Every row gives one point. To make a cloud, some directions were put in groups of two or more. Within a group, all points are equally far from the middle, so they leave a hole (a ring in 2 directions, a hollow ball in 3). The other directions are filled evenly. Then the cloud was stretched, turned, moved and blurred a little. Count the holes, and give their numbers of directions, smallest first.

Cloud:
[[  2   5]
 [-26 -21]
 [ -1 -16]
 [-57   8]
 [ 22 -41]
 [-39   9]
 [ 18  11]
 [ 54 -20]
 [ 27 -11]
 [ 53 -33]
 [ 20  20]
 [ -6  41]
 [ 38 -22]]
Holes: 0

Cloud (19 x 3):
[[-29  19  53]
 [-23   0  60]
 [ 35  -6  26]
 [ 30  17  28]
 [-39  32  13]
 [ 22  18  39]
 [ 30 -17  -2]
 [-30  32  40]
 [-15   8 -20]
 [ -3 -40  27]
 [  1  41  12]
 [ 14 -28  38]
 [ -1  34  -8]
 [  5  39  24]
 [-31 -29   2]
 [ 20  12  43]
 [-12  21  54]
 [-27  -3 -17]
 [-47  21  36]]
Holes: 1 (3)

Cloud, 30 rows:
[[-26  -2 -13  -7]
 [-13  -7   0  38]
 [-13   0  17 -22]
 [-15   0 -27 -11]
 [  0   0 -24  32]
 [  0  19 -22 -47]
 [-16  -9  13  25]
 [  0   0 -14 -53]
 [-17   0  -2  31]
 [ -6  32   0 -10]
 [  0 -17   2 -60]
 [-28 -26  -4 -25]
 [-18 -29 -15 -38]
 [ -9  20  -1  56]
 [-12  12 -31   2]
 [-12   7   6  40]
 [-11   1 -17  29]
 [  3 -24  -7 -49]
 [  7   0 -27   5]
 [ -9  26   6  14]
 [  2   6 -31   1]
 [-24  29  -6  11]
 [  7 -15 -19  28]
 [ -2  -6  21  39]
 [-27  14  -2   2]
 [ 11 -23  -7 -24]
 [  2  16 -30 -34]
 [  1 -14  26  12]
 [ -3  18  10  26]
 [  2  25   1  -4]]
Holes: 1 (2)

Cloud (55 x 6):
[[ -1   0  -3   2  32  40]
 [-15   9 -18  -5  24 -43]
 [  5  35  12  29   2  29]
 [ -2   7 -34 -14 -19 -13]
 [-13   9  11  27   0 -33]
 [-10  22   3 -20 -41  -2]
 [  9 -29  24 -22 -39  42]
 [ 22 -25  45  -8  25  21]
 [-14 -49  22  25  18  22]
 [-17  -5   5  33 -20  -2]
 [ -7 -34 -15 -13  27 -30]
 [ 16 -32   0 -47 -15  17]
 [-14  -4   6 -27  15  44]
 [-60  -4  -6  -4   7  11]
 [ 14 -27  44 -29 -25  19]
 [-34 -45  21  -5 -30  15]
 [ 28   3 -23   5  -1 -24]
 [-17 -21  43  -6  14  45]
 [ 11 -22  48  30   9  26]
 [-40  17  22  15  29  25]
 [ 31  41   7   2  21  21]
 [ 24 -22  56   1  12  13]
 [ -3   4   3  27 -12 -25]
 [-22  25 -10  30  12  -1]
 [ 15 -23   3  32 -12  10]
 [-22  36  -7  -5 -15  34]
 [-35 -18  36 -27 -18  17]
 [-51  10  -3 -23 -10  -1]
 [-37  23  -1  31   9   4]
 [ -4   6  48 -15   0 -18]
 [-17  39  27  16  30  12]
 [-12 -57  -5   9   9  14]
 [  8  -3  43   6 -27  54]
 [  3 -60   5  12   5  -6]
 [-15 -13  39  40   9   4]
 [-44  28  18   5 -16  30]
 [ 24 -21  38 -24  23  17]
 [-34  19 -12 -26   0  26]
 [ 31 -13  -1 -17  37 -18]
 [ 13   2  -6   1  14  50]
 [-35   7  11 -34  -5 -19]
 [-13   8  34 -19  -9 -29]
 [-11  36  -4  -9   7  41]
 [-59   5  -2  13  -2   1]
 [-30 -24  33 -30 -20   1]
 [ 39 -29  20  21  14  15]
 [ -7  19  37  -6  26 -23]
 [ -2  29  14  -8  30 -34]
 [-29  21  14 -31  11  25]
 [ 22 -13  16 -38   4  40]
 [ -5  17 -10  21 -14  33]
 [-37 -13  43  20  13  35]
 [ 13  -9 -16 -14 -40  -2]
 [-31  31  -5  21  17  20]
 [ 28  20  51   3 -15  22]]
Holes: 2 (3, 3)
